Rows are points. A path goes straight from each point to the next, and from the last back to the first. The post is the endless flat space through its rows: a point in 2 columns, a line in 3, a plane in 4, and so on, so that a path can go around it. Count how often the path circles the post. Going back the other way cancels.
(in the rows, 100 means zero)

Post (1 x 2):
71,113
Path:
57,97
91,79
105,122
87,171
36,132
42,93
66,87
72,59
129,123
114,178
57,151
72,134
39,115
47,69
82,75
58,54
77,91
90,112
115,182
133,136
81,88
60,62
95,110
99,150
64,146
48,115
44,130
67,178
12,118
Times around: 3

Post:
102,79,100,72,122,97,88,93
113,131,96,111,131,115,81,79
79,135,82,116,67,74,120,110
102,79,100,88,112,110,59,50
98,120,54,105,67,112,70,127
110,61,147,72,97,101,73,85
102,106,79,136,70,80,130,118
Path (27 x 8):
62,93,76,57,17,84,63,91
117,75,114,77,74,130,59,123
128,118,107,137,146,126,93,111
98,80,97,130,152,70,124,78
125,43,97,83,32,109,40,128
110,65,116,73,104,75,122,107
98,152,113,65,90,135,83,130
103,49,45,113,104,122,53,47
102,88,56,155,81,78,117,111
97,85,109,55,148,78,70,73
116,94,118,95,82,96,89,80
116,128,113,144,18,124,95,69
79,141,55,120,116,116,93,79
103,104,78,110,123,101,91,170
115,39,71,94,105,65,125,137
100,142,44,113,107,78,116,57
137,57,82,111,132,99,145,80
118,88,131,110,60,138,79,99
73,68,77,82,118,105,72,111
104,86,129,76,119,86,68,130
105,93,94,37,140,119,35,115
89,150,98,86,102,88,93,92
114,68,65,108,98,88,127,61
91,98,88,90,108,80,132,104
101,162,106,141,124,105,105,92
145,114,54,195,134,118,88,78
107,125,125,90,120,101,74,77
Times around: 5

Post, 13 rows:
91,160,111,77,107,75,73,116,75,117,107,103,131,115
128,77,97,142,102,121,137,124,119,134,111,116,45,84
131,75,121,99,109,118,120,85,57,103,112,77,92,124
88,119,57,138,87,86,129,97,106,90,93,41,94,99
107,136,93,126,91,112,138,140,70,88,96,128,72,88
76,90,58,131,55,100,97,108,100,87,73,41,116,109
116,134,78,108,97,116,129,134,119,140,81,77,121,110
88,97,104,80,92,80,106,125,98,90,85,81,98,70
95,80,95,159,87,154,110,75,111,116,104,136,131,93
79,99,96,127,110,108,115,93,82,141,90,51,94,122
80,132,102,57,94,91,93,83,51,86,114,149,98,91
79,114,102,108,100,99,121,100,121,114,91,80,72,113
105,110,110,68,84,34,110,120,110,128,78,96,178,122
Path:
155,90,81,118,59,136,111,135,89,103,96,109,112,83
92,163,80,92,90,73,129,127,129,168,53,40,135,106
104,58,101,113,74,109,175,62,157,115,46,104,138,57
123,149,36,150,98,86,117,102,97,110,85,32,120,112
103,105,99,108,108,72,115,124,129,106,104,92,93,97
123,157,144,45,133,86,98,166,75,165,99,102,151,161
59,104,91,38,56,163,81,97,85,134,74,130,148,101
107,106,62,151,41,128,111,135,77,105,61,83,74,62
100,75,86,133,65,149,131,144,117,101,25,57,116,103
150,69,124,104,115,123,127,54,52,62,103,138,115,66
146,121,97,89,87,83,138,122,80,118,84,57,125,120
94,102,105,64,93,118,85,91,79,137,131,114,90,101
70,110,89,105,104,72,145,112,84,119,109,111,92,112
86,94,41,195,87,98,134,79,112,92,106,91,85,109
95,122,132,112,111,9,123,170,94,52,50,10,96,137
90,113,67,133,70,100,116,121,115,105,83,99,136,126
59,94,118,82,116,71,153,103,122,193,100,54,96,144
109,144,80,99,70,84,93,138,72,116,96,95,108,105
121,76,66,62,73,80,109,56,103,145,80,82,164,88
134,164,89,86,115,44,134,98,37,32,113,111,78,88
51,94,95,103,96,66,119,130,66,67,90,137,96,81
60,99,159,93,103,94,117,139,104,61,119,130,71,82
96,133,86,137,79,83,90,147,92,115,89,24,123,122
84,120,60,162,64,140,141,81,106,139,72,90,85,115
119,93,127,40,127,95,103,112,65,93,86,113,96,34
95,98,73,133,121,101,126,104,117,94,96,107,135,102
100,99,79,144,101,92,93,154,65,69,105,18,64,67
100,72,88,88,78,108,129,84,140,131,106,96,151,65
Times around: 3

Post (17 x 18):
86,126,96,123,113,130,80,109,133,98,106,134,80,136,120,112,116,99
81,114,72,73,96,125,86,95,118,127,85,120,114,129,103,110,77,138
124,115,120,99,121,80,90,79,93,94,110,146,101,114,83,123,113,93
133,95,116,60,100,117,97,101,89,112,86,86,116,124,100,96,60,132
74,83,127,124,98,110,95,132,114,105,97,106,73,96,103,96,111,108
94,112,112,76,65,120,85,133,87,79,100,51,85,84,84,107,96,136
100,89,99,87,108,119,96,93,95,67,111,108,117,94,89,107,109,101
71,106,98,101,102,90,59,96,92,68,113,88,89,106,133,105,108,96
110,67,92,98,77,111,130,71,101,110,99,110,106,105,88,130,103,102
81,108,82,84,110,102,109,108,105,93,133,98,97,117,101,125,95,115
106,108,129,66,73,76,66,88,88,84,81,66,91,111,52,98,68,106
97,86,94,112,115,122,132,94,101,99,99,129,81,105,91,89,144,95
99,95,79,112,115,115,89,73,103,132,116,100,97,103,101,97,86,117
118,80,76,103,88,81,77,91,136,101,83,102,82,98,71,96,111,111
76,95,100,104,104,120,144,91,117,81,65,78,102,96,91,133,110,114
104,98,62,66,100,77,69,89,62,69,82,87,110,123,80,121,44,89
101,108,114,72,71,107,105,139,89,75,79,73,93,76,90,85,91,78
Path (28 x 18):
94,110,151,68,122,79,90,126,104,67,132,78,85,119,62,101,88,159
89,111,86,54,65,114,92,84,112,90,58,79,96,109,73,122,72,119
92,63,31,91,81,127,90,77,86,118,101,121,69,129,89,129,114,121
116,78,77,73,75,114,111,131,118,114,86,75,101,117,128,122,86,121
119,101,113,92,90,120,103,101,73,114,115,121,108,122,75,97,127,103
129,86,127,95,88,113,109,116,49,88,96,68,83,113,83,86,75,103
112,143,165,66,91,90,111,122,50,61,78,62,99,92,89,66,102,109
105,124,102,110,112,92,123,120,105,86,87,94,50,89,115,83,131,107
108,66,101,88,112,103,84,120,86,93,110,121,111,111,75,130,51,107
93,101,68,88,86,88,75,109,123,108,86,89,91,127,106,127,85,107
63,127,130,101,123,105,108,97,102,109,83,83,100,120,67,85,128,130
92,114,5,110,76,89,126,98,134,138,114,132,72,93,83,92,126,91
55,97,108,76,116,67,106,68,89,106,109,102,97,98,129,99,79,118
118,82,88,50,96,83,78,98,62,45,104,97,102,102,75,143,68,95
95,111,95,70,125,157,137,85,101,111,94,73,122,119,79,113,118,150
75,90,51,76,105,138,122,93,102,109,120,142,134,143,78,119,90,100
95,96,85,95,81,105,126,98,90,98,56,94,99,96,106,96,139,112
106,120,74,85,65,103,108,82,139,95,90,107,118,111,68,120,96,117
105,93,110,93,105,81,127,96,81,93,60,111,92,104,102,126,98,110
97,109,96,98,115,85,49,163,105,79,120,111,59,96,126,95,110,90
108,69,123,83,109,101,87,100,112,73,97,87,111,109,114,116,109,118
93,124,94,102,107,120,107,118,116,141,130,81,90,134,132,83,117,112
92,106,103,99,89,82,96,111,103,89,101,112,123,115,71,133,75,102
90,97,88,102,88,114,96,109,90,75,62,89,111,53,72,105,64,99
87,82,75,93,97,66,95,103,89,100,109,94,46,127,116,128,93,130
100,79,88,81,134,73,93,49,126,109,75,98,93,108,82,106,109,110
126,48,83,97,92,105,132,66,61,94,101,126,113,130,69,134,138,100
111,56,133,102,102,69,106,107,71,84,105,106,102,125,90,116,76,91
Times around: 5

Post, 17 rows:
124,82,107,98,70,83,86,95,97,76,102,94,93,86,72,104,134,116
119,115,87,135,120,105,83,133,93,107,105,104,141,111,75,62,71,108
99,111,113,104,141,91,101,78,86,111,100,18,74,89,94,103,109,106
98,84,109,123,90,93,143,140,87,60,89,101,70,90,113,93,183,39
99,133,99,161,83,76,101,136,93,71,92,105,110,103,105,62,80,109
94,119,73,104,135,100,98,35,27,121,106,98,95,147,62,116,84,167
88,94,60,93,103,101,81,166,63,60,136,84,79,131,122,59,112,103
93,99,79,106,89,135,116,103,75,97,102,68,63,154,100,122,71,93
69,108,53,87,99,90,87,81,66,78,98,67,76,107,71,99,129,84
112,87,112,85,116,87,100,109,114,89,71,104,87,108,57,73,102,118
73,120,126,111,94,84,98,114,93,55,115,105,122,128,73,76,112,107
125,154,86,51,74,132,124,75,160,99,120,110,111,136,97,96,114,90
103,89,90,43,104,69,105,85,107,104,85,73,124,92,90,136,95,111
70,77,64,123,53,118,82,120,56,98,120,100,118,74,102,60,91,120
127,90,116,102,103,65,130,86,153,70,129,102,66,95,84,89,148,67
84,111,100,76,98,89,90,75,68,158,77,69,61,100,77,124,90,109
117,122,120,128,131,93,124,128,125,58,116,131,121,71,65,109,70,121
Path:
114,143,73,92,131,60,132,94,65,105,73,121,71,67,67,85,107,135
82,125,108,132,118,63,102,69,45,77,150,88,123,153,85,61,83,125
131,5,76,76,109,72,88,133,100,71,115,93,41,131,154,36,136,115
82,119,81,151,49,116,120,115,93,110,105,126,109,113,142,52,96,96
84,127,96,103,103,71,85,111,93,94,109,116,80,107,79,94,75,107
106,62,137,101,71,46,74,134,97,84,121,97,119,119,77,44,117,76
112,150,120,90,95,116,100,124,102,93,81,47,56,112,47,98,94,127
92,124,133,132,122,67,132,115,134,36,135,87,107,119,110,71,157,82
98,78,44,125,112,80,81,131,20,64,81,66,84,73,157,106,171,131
101,60,147,112,122,99,96,125,54,56,108,86,81,132,81,116,146,56
111,143,26,106,158,47,92,20,89,79,112,142,73,143,36,48,99,112
119,87,114,141,107,110,136,134,91,31,150,124,106,124,162,99,156,74
101,78,88,85,120,131,104,131,102,85,100,70,74,105,108,130,68,154
148,51,32,48,120,43,65,143,71,112,64,119,63,68,60,90,158,118
84,108,135,133,85,95,102,94,41,78,103,79,95,99,39,61,145,117
107,100,73,99,134,82,88,56,84,100,95,94,66,136,38,70,107,69
93,78,125,98,97,75,81,91,84,85,114,103,115,108,97,107,117,103
105,53,54,87,95,131,94,136,106,85,127,26,85,81,173,125,87,118
109,128,82,117,114,68,84,83,79,102,127,173,127,120,103,31,120,114
124,101,127,64,129,55,112,81,122,49,112,96,105,134,48,59,83,123
146,106,121,105,78,88,85,126,100,101,76,99,102,139,91,109,100,65
126,108,90,72,87,90,90,113,125,110,91,122,100,101,140,57,98,149
99,149,135,173,18,129,128,113,92,81,98,80,117,129,153,84,133,134
137,118,70,96,98,72,98,104,98,74,89,67,117,109,82,110,166,105
90,120,120,76,47,105,113,60,174,105,113,101,81,63,78,123,107,99
147,105,84,112,89,126,82,139,68,68,94,110,111,150,60,157,97,154
Times around: 1

Post, 17 rows:
101,62,71,138,82,79,114,116,92,97,52,136,106,121,93,63,133,84
97,82,95,119,92,117,86,90,116,99,93,102,142,99,116,103,87,88
101,55,76,125,87,70,105,96,94,86,99,135,89,127,85,98,117,43
111,122,115,81,117,100,77,84,85,101,131,94,116,87,77,99,91,104
119,110,91,92,74,144,69,81,84,81,112,74,137,97,89,112,107,102
82,131,106,120,97,105,103,117,91,103,137,120,101,86,89,127,99,77
109,98,100,74,53,123,97,85,100,78,103,105,126,92,136,77,91,83
75,89,128,120,108,90,103,136,77,85,107,102,76,83,87,124,93,109
97,117,126,88,75,123,85,106,125,83,135,96,111,106,80,112,96,124
69,63,63,123,72,74,99,105,95,100,60,129,113,93,71,102,137,67
83,132,125,84,99,111,90,76,102,79,110,77,113,125,105,120,92,102
101,104,112,138,106,69,128,111,111,106,128,76,76,85,83,113,100,91
85,108,148,118,94,84,101,107,81,109,147,71,106,107,88,122,112,113
93,100,104,111,88,79,119,137,92,119,108,90,89,115,63,99,86,90
88,66,59,106,104,116,119,105,108,80,92,100,126,115,101,91,119,73
96,79,70,81,86,107,99,74,90,115,99,113,106,117,117,106,112,107
111,106,145,84,118,117,100,106,89,103,107,97,104,96,94,134,102,98
Path (25 x 18):
69,105,131,95,84,75,101,96,93,78,62,50,101,119,109,64,97,129
122,112,70,80,89,131,110,104,113,100,77,77,130,102,101,78,106,97
89,99,83,115,108,85,78,99,62,97,132,86,151,74,96,109,82,70
98,78,133,124,78,95,119,90,120,92,96,103,108,110,91,139,123,83
87,112,145,101,77,83,108,56,100,84,119,37,112,112,85,93,116,131
71,76,74,129,136,69,122,72,100,115,121,91,99,195,70,146,123,95
110,61,144,160,97,102,99,157,93,87,69,73,119,110,61,138,129,88
91,80,68,91,97,61,98,88,84,109,90,129,104,99,93,61,108,71
63,142,112,171,103,96,60,84,102,114,124,88,128,99,78,108,100,100
87,97,113,154,102,82,79,102,67,97,122,118,99,62,72,122,113,99
64,116,129,125,80,75,94,128,118,73,119,138,108,122,79,105,80,71
104,105,100,136,61,71,92,85,119,86,107,60,119,127,84,101,115,77
61,107,87,98,101,100,97,105,123,135,148,154,96,126,118,122,107,56
54,58,100,130,114,135,102,148,86,82,105,76,109,85,74,112,75,119
120,93,105,126,52,106,98,91,106,54,134,108,101,69,87,119,99,57
122,142,112,91,74,102,92,96,70,105,155,48,118,128,55,123,89,93
132,117,98,102,115,78,100,117,115,158,65,160,76,99,80,97,105,136
94,149,104,73,56,101,71,98,73,107,149,60,80,94,58,107,114,115
114,49,100,111,108,123,109,69,109,67,70,71,105,96,91,120,118,83
98,160,105,95,67,141,77,120,113,61,146,148,106,62,59,115,87,112
112,54,47,79,99,113,118,132,107,73,88,115,108,134,69,87,103,85
105,71,107,103,70,73,92,110,87,103,133,103,94,120,100,112,123,70
66,31,88,93,110,58,132,88,76,94,65,121,76,127,152,115,111,76
86,140,87,91,89,153,108,108,121,68,108,113,141,121,104,119,78,67
62,79,136,123,69,82,72,97,82,63,95,100,107,98,79,108,118,97
Times around: 2

Post, 17 rows:
115,129,124,105,102,96,144,105,88,97,95,103,86,102,94,82,67,117
77,122,84,97,108,96,93,110,84,145,121,106,97,123,100,99,88,98
99,88,150,93,124,106,136,95,71,72,68,148,109,84,103,106,81,115
88,115,58,95,133,109,101,108,56,118,81,118,118,76,110,54,86,126
96,100,115,89,74,111,101,100,106,109,103,96,86,103,114,100,110,70
93,90,100,103,103,109,89,84,102,109,137,81,87,84,68,115,104,121
105,177,121,58,46,44,115,38,173,109,52,129,117,114,101,54,93,95
114,115,92,112,85,116,123,84,71,104,116,100,89,114,79,119,104,86
99,115,114,101,131,89,70,124,86,90,104,98,110,103,97,86,108,87
69,137,106,103,45,101,134,103,109,93,97,75,111,102,67,141,96,94
107,89,77,58,70,96,102,118,102,88,125,96,97,102,89,109,91,92
130,127,92,112,59,98,124,110,113,125,111,100,104,90,71,115,77,69
116,87,135,64,58,127,55,79,96,87,140,76,88,117,98,132,102,86
77,91,90,116,109,60,106,97,48,127,88,122,92,93,91,91,51,128
128,103,114,108,59,119,104,98,110,73,102,133,72,91,90,123,86,106
96,89,102,120,83,121,102,114,82,107,100,103,107,121,51,105,106,112
123,80,69,117,102,103,83,101,106,120,102,79,111,118,116,119,99,124
Path (32 x 18):
53,129,104,129,84,118,93,88,73,104,82,103,114,124,72,91,105,74
60,64,67,124,98,72,90,81,112,115,55,121,77,90,142,139,71,146
121,103,82,74,44,117,38,97,108,92,103,93,104,112,96,124,144,64
81,98,84,67,97,103,138,135,79,112,126,56,125,96,62,130,95,114
66,78,94,83,163,58,106,114,86,106,84,98,99,65,54,28,76,173
149,89,85,112,71,111,128,73,115,78,129,126,47,76,65,112,78,118
121,74,91,95,35,120,93,82,113,95,133,91,77,67,117,144,65,61
120,117,108,71,92,137,117,109,71,77,125,110,110,91,92,79,115,60
142,140,100,98,127,108,126,96,156,88,79,114,117,57,126,62,108,151
158,130,94,100,97,74,95,88,132,147,94,95,91,85,166,94,81,65
121,93,124,90,69,151,95,121,61,74,98,103,72,122,87,114,91,79
137,81,105,102,49,95,112,67,108,89,88,101,84,135,140,138,96,44
58,151,97,80,89,102,122,68,75,107,88,95,124,115,78,55,138,59
76,98,98,113,90,75,59,114,129,124,95,118,121,119,106,116,124,84
76,119,109,105,68,139,83,134,118,134,89,114,121,97,82,92,141,64
75,105,104,115,79,126,135,86,64,131,81,87,103,75,92,132,88,103
52,86,112,82,147,63,162,99,74,99,46,79,138,142,122,106,110,101
112,97,73,102,95,96,99,103,125,132,131,114,80,77,156,139,47,70
131,67,109,122,114,112,84,109,107,113,104,144,120,141,65,95,116,107
130,103,136,92,154,106,82,84,39,80,96,195,114,92,99,69,132,71
119,141,102,65,79,78,132,44,87,120,135,92,58,81,82,81,83,119
127,101,115,79,84,100,89,92,102,95,86,123,79,106,89,106,89,107
86,75,120,98,152,66,128,68,77,131,70,90,130,153,111,99,67,129
94,168,88,108,124,98,164,101,91,145,106,60,139,103,113,74,66,81
44,88,114,85,77,89,84,91,61,122,95,95,130,134,64,100,90,124
94,104,72,102,74,74,116,118,134,130,122,86,92,85,143,100,57,106
142,62,81,109,85,121,69,130,54,73,128,128,99,115,58,95,88,70
127,112,135,121,41,124,120,82,126,92,121,86,61,82,77,142,73,87
40,124,111,71,82,101,101,107,106,77,85,71,106,104,100,132,107,132
130,85,111,80,104,139,91,110,76,64,125,101,86,123,99,129,148,120
112,107,109,88,82,107,100,113,89,79,119,86,114,97,92,100,132,70
96,97,125,82,111,117,110,86,112,108,99,143,97,106,143,103,112,73
Times around: 2
